Each row is a point. The window is the flat piece filled in between its corners: a triangle in 3 columns, a solid with four corners in 4, and so on. A path goes straight from each point to the next, and from the last back to the first. After which points does the path pass through the window?

Window, 4 rows:
.07; .06; -.32; .28
.45; -.16; -.79; -.26
-.23; -.27; .72; .39
.46; .23; .01; .23
Path:
(1): .35; .40; -.50; -.35
(2): .72; -.38; -.63; .37
(3): .04; -.45; .14; .64
(4): -.16; -.13; .23; .11
(5): .02; .08; -.30; -.34
(6): .51; -.28; -.48; .03
(7): .17; -.46; .39; .57
(8): -.18; -.03; .47; .22
(9): -.26; .21; -.16; -.01
(10): .21; -.01; -.34; .37
(11): .29; .00; -.22; .46
(12): .07; .39; -.03; -.29
Through the window after points: 7, 9, 11

Window, 4 rows:
-.12; -.63; -.33; .41
.34; .24; -.77; .02
-.07; -.04; .42; -.06
-.04; .40; -.48; -.18
Path:
(1): .02; -.46; -.32; -.15
(2): -.01; -.06; -.08; .27
(3): -.43; -.21; -.14; .79
(4): .02; -.72; -.08; -.09
(5): .29; -.07; -.82; -.47
(6): .17; .40; -.37; .08
(7): .12; .65; -.63; .39
(8): .18; .07; -.58; -.24
(9): -.02; -.05; -.19; -.57
(10): .14; .69; .00; .17
(11): -.12; -.06; -.11; .46
(12): -.03; -.27; .02; -.15
(13): .12; -.09; -.48; -.05
(14): .17; .21; -.13; .51
(15): .12; .52; -.38; .16
(16): .16; .23; -.38; -.65
Through the window after points: 1, 7, 11, 13

Window, 6 rows:
-.51; -.19; -.17; .42; -.10; -.03
.05; -.29; -.32; .30; -.39; -.29
-.34; -.21; -.03; -.14; -.46; -.31
.35; .23; .75; -.57; .61; -.57
-.35; .34; .11; .66; -.55; .29
.30; -.41; -.10; -.93; .09; .45
Path:
(1): -.38; .35; -.43; .05; .09; .19
(2): -.33; .09; -.29; .07; -.23; -.07
(3): -.26; -.22; .48; .42; -.50; .13
(4): .32; -.11; .52; -.37; .12; -.21
(5): .01; .23; .02; -.46; .45; -.26
(6): -.52; .36; -.50; .12; -.18; -.05
(7): -.21; -.14; .25; .09; -.25; .05
(8): -.29; -.54; .45; .35; -.04; .01
(9): .03; .51; -.57; .14; -.21; .05
(10): -.13; .00; -.60; -.40; .10; .27
(11): .18; -.30; .31; -.67; .07; .29
(12): -.22; -.27; .36; .54; -.59; .07
Through the window after points: 2, 4, 12
